Rows are points. A path goes straight from each point to the next, and from the last back to the first. The post is the endless flat space through its rows: a point in 2 columns, a line in 3, a plane in 4, and so on, so that a path can go around it. How many times does the path go around the post? Going back the other way cancels.
In the rows, 128 means zero.

Post, 2 rows:
[[ 88  79 141]
 [135 127 129]]
Path (13 x 3):
[[110 113 174]
 [119  81 157]
 [123  87 122]
 [ 93  89 118]
 [ 90 124 124]
 [ 98 129 164]
 [137 124 163]
 [156  65 136]
 [151  97 106]
 [127  66 134]
 [145 105  69]
 [ 29  44 126]
 [104 157 125]]
Times around: 2

Post:
[[136 142 122  84 143 155]
 [185 122 153 145 163 122]
 [125 132 177 157 105 147]
 [ 69 112  49  67 164 138]
 [138 157 158 190  93 126]]
Path, 15 rows:
[[139 106 113 113  89 124]
 [178 108 141 134 138 159]
 [198 158 234 105  86 187]
 [118 145 151  88 124 122]
 [153 166 171 117 148 145]
 [110 170 115  75 134 172]
 [ 70 145  89  89 128 180]
 [158 143 202 185 193 105]
 [147 177 167 148 129  95]
 [166 117 135  47 121 147]
 [169 104 146  83 126 168]
 [ 97  83 125 102 166 164]
 [117 124 156 117 152 155]
 [ 68 140 104 131 161 112]
 [ 92 145 110 130 117  96]]
Times around: 1

Post, 10 rows:
[[126  84 160 173 140 120 135 162 107 148 149]
 [122 195 156  14 149 204 131 198  41  83 124]
 [147  76 134 133 122 105 126 149 113 128  98]
 [134 126 140 195  87 129 168 119 145 110 107]
 [ 88  96 133 185  83 137 172 134 181 113 116]
 [104 102 126  76 147  89 122 122  86 127 172]
 [112  68 127 136 119  99 181 126  90 137 152]
 [132 108 151 133 147  81 149 145 117 136  98]
 [117 109 107 174  76 101 181 133 194 153 139]
 [128  98 161 147 120 152 168 122 141 159 147]]
Path:
[[126 144 105 100 126  84 127 130 110 118 128]
 [ 96  89 123 138  81 146 151 107  93 125 154]
 [141  85 188 230 121 143 156 104 117 179 148]
 [129 112 117 125 175  61 130 162 124 201 179]
 [ 92  93 177 195 154 175 177 186 136 104 125]
 [111 125 173 162 145  70 160 153 132  90 105]
 [ 73 152 195 202 117  74 175 140 147 117 126]
 [ 83 132 155 118 103 125 163 164 129 159 148]
 [ 71  47 126 163  97 130 176 104 133 136 151]
 [137  83 170  47 140 135 100 102 122 194 161]
 [118  66 135  77  99 149 147 193  79 112 149]
 [112 114  97 148  91 113 136 152 156  71 139]
 [ 95 104  94  99  99 178 143 143  89  69 145]
 [ 92 105 125 128 108 150 102 195 174 129  92]
 [104 105 146 164  89 137 149 123 143 135 118]
 [ 77 121 156 135 161  53 128 144  86 102 162]
 [143 124 132  26 185  87 111 237 127 124 103]
 [113  76 147 145 154 129 151 160 173 147 123]
 [156 137 163 151 147 141 148 135 112 162 143]
 [ 96 121 124 123  96 137 100 145 136 123  91]
 [ 99 137 165  73 112 123 159 150  91 103  74]
 [114 145 175 187  99 108 148 110 158  97 156]
 [126  52 127  92 108  83 146 126  74 143 157]
 [120  44 125 118 117  94 179 164  93 126 173]
 [151 102 137 192 118 140 140 134 176 131 152]
 [134 144 116 106 113 161 144  95 136 134 173]
 [118  53  96 130 108  69 187 114  57 173 136]
 [127  58 139  37 150 110  69 176  47 160 163]
 [144  93 169  44 130 188 134 203  88 139 109]
 [132 106 128 134 148  96 119 184  79  68 120]
 [134 144 129 130 143 138 164 171  94  91  90]]
Times around: 3

Post (17 x 18):
[[110 113 145 137  84  98 128 121 171 125 122 122 133 194 100 121  85 165]
 [116  74 169  79  86 119 167 118 174 109  79 186  71 142  65 190 124 130]
 [113 134  92 116 136 109 155  76  84 154 122  98 117 160 119 140  84 128]
 [150 136 170  52 109 180 167 125 123  95 142 123 135 104 138 116 119 134]
 [156 192 116 156 129 131  91 117 116  84 194  87 147 126 110 114 116 139]
 [134 127 131 115  81 124 172 132 168 171  73 141  80 152 102 149 128 149]
 [121 111 137 120 161 210  79 164  91 122 171 109 119  95 170  87 133 139]
 [146 137 115  98 135 123 116 112 142 135 150  66 122 168 139 158  82 116]
 [123 149 137 145 180 127  92 158  99 118 172 144 157  99 182 104 137 107]
 [214 152 137 174 109  78 125 103  90 120 164  83 133 169 131 109  79 136]
 [152 113 129  88 108 141 134 112 123 129 123 127 160 182  92 134 133 127]
 [ 89 109 127 129 128 144 118 158 112 105 122 105 117 106 165 111 146  86]
 [123 114 148  93  56 146 142 127 131 120 131 154 117 136 131 187 137 146]
 [114 144 141 150 168 192  54 153  89 107 113 121 145 102 195  91 118 115]
 [117 125 158 107 115 109 102 109 113 148 135  73 136 123 109 143 110 116]
 [106 144 163 144 171 190 108 131 107 107 152  93 119 125 183 109 154 136]
 [105 149 143 152 139 177  75 117 111 137 171 120 123 121 182  74 137  83]]
Path:
[[ 84 110 125  88 168 176 139 149 122  68 124 100 103  93 120 183 164  70]
 [156 184 129 124 165 152 120 130  95 112 179 110 139 104 122 100 132 131]
 [ 76 129 112  89  98 129 132 114 130 135 146  64  32 118 129 175 168 104]
 [ 80 109  91  62 216 133 159  87 162 148  86  97  73 158 162 139 118  86]
 [165  85 153  98  57  89 187 116 136 162  87 111  97 117 151 205 103 129]
 [126 106 160 140 177 147 102 151 145  65 161 136 168 137  97 135 128 105]
 [116 138 104  81 157 178 123 125 114 111 105 178  99 121 108 172 128 111]
 [125 141 142   7  79 144 115 128 143 117 202 115 164 161 136 165 173 105]
 [158 142 145 105  78 125  98 137 139 161 180  96 147 133 155  91 113 133]
 [ 95  57 149  47  65  78 162 133 152 143 165 114 140 100  73 142 174  64]
 [170 101 164  67 105 131  80 136 124 119 156 179 157 125 108 122 166 147]
 [150 153 133 140 146 135 146  86  95 143 138 126  88 165 123  81 119 138]
 [106 219 151 161 162 170 130 138  91  67 172  95 135 117 176  81 123 124]
 [ 58 168 103 157 137 142 128 141 184 152  94  80  76 118 104 144 126 149]
 [ 95 138 134 146 107 105 169  92 152 155  92 117  79 143 138 183 133 110]
 [112 127 159 150 145 119 117  96  78 145  70 119  83  60 128  81  97 141]
 [175 143 112  47 166 182 133 131 101 125 164  82 140 131 131  83 147 185]
 [172  91 140  50  67 193 157 159 155  83 149 138 114 101 104 167 134 185]
 [108 140 128 129 182 171  93 153 136 118 175 107 171 101 102 123 111 156]
 [166 134 169  84  80 137 160 120  82 168 128 108 151  67  59 166 164 119]
 [244 145 117 130  76 147 127 118 105 122 165 122 162 143 128  88  67 181]
 [ 71 139 158 103 120 144  34 122 132 112 186 138 184 123 134 133 164 134]
 [142 140 125 124 155 137  59 154 155  94 204  58 130 146 121 100  83 151]
 [135 170 147  99 172 148 109 118 158  88 168 137 118 143 117 107  60 111]
 [104  96 190 177 120  86  75 120 144 145 145 127 111 153 111 143  78 139]
 [118  44 116  93 153 196 109 147 112  73 149 127 112 118  94 140 150 122]
 [115 179 117 122 106 138 109 108 142 115 148 119 142 123 130 126 139 122]
 [166  95 116 153 106 117 111 153 126 171 132  83  68 150 118  80 110 151]
 [194 136 117 193  78 121  82 103  96 161 173 125 109 142 113 122 138 152]
 [113  97 143 133 115 177 101 165 177 124 152 131 128 122  99 120 161 119]]
Times around: 0
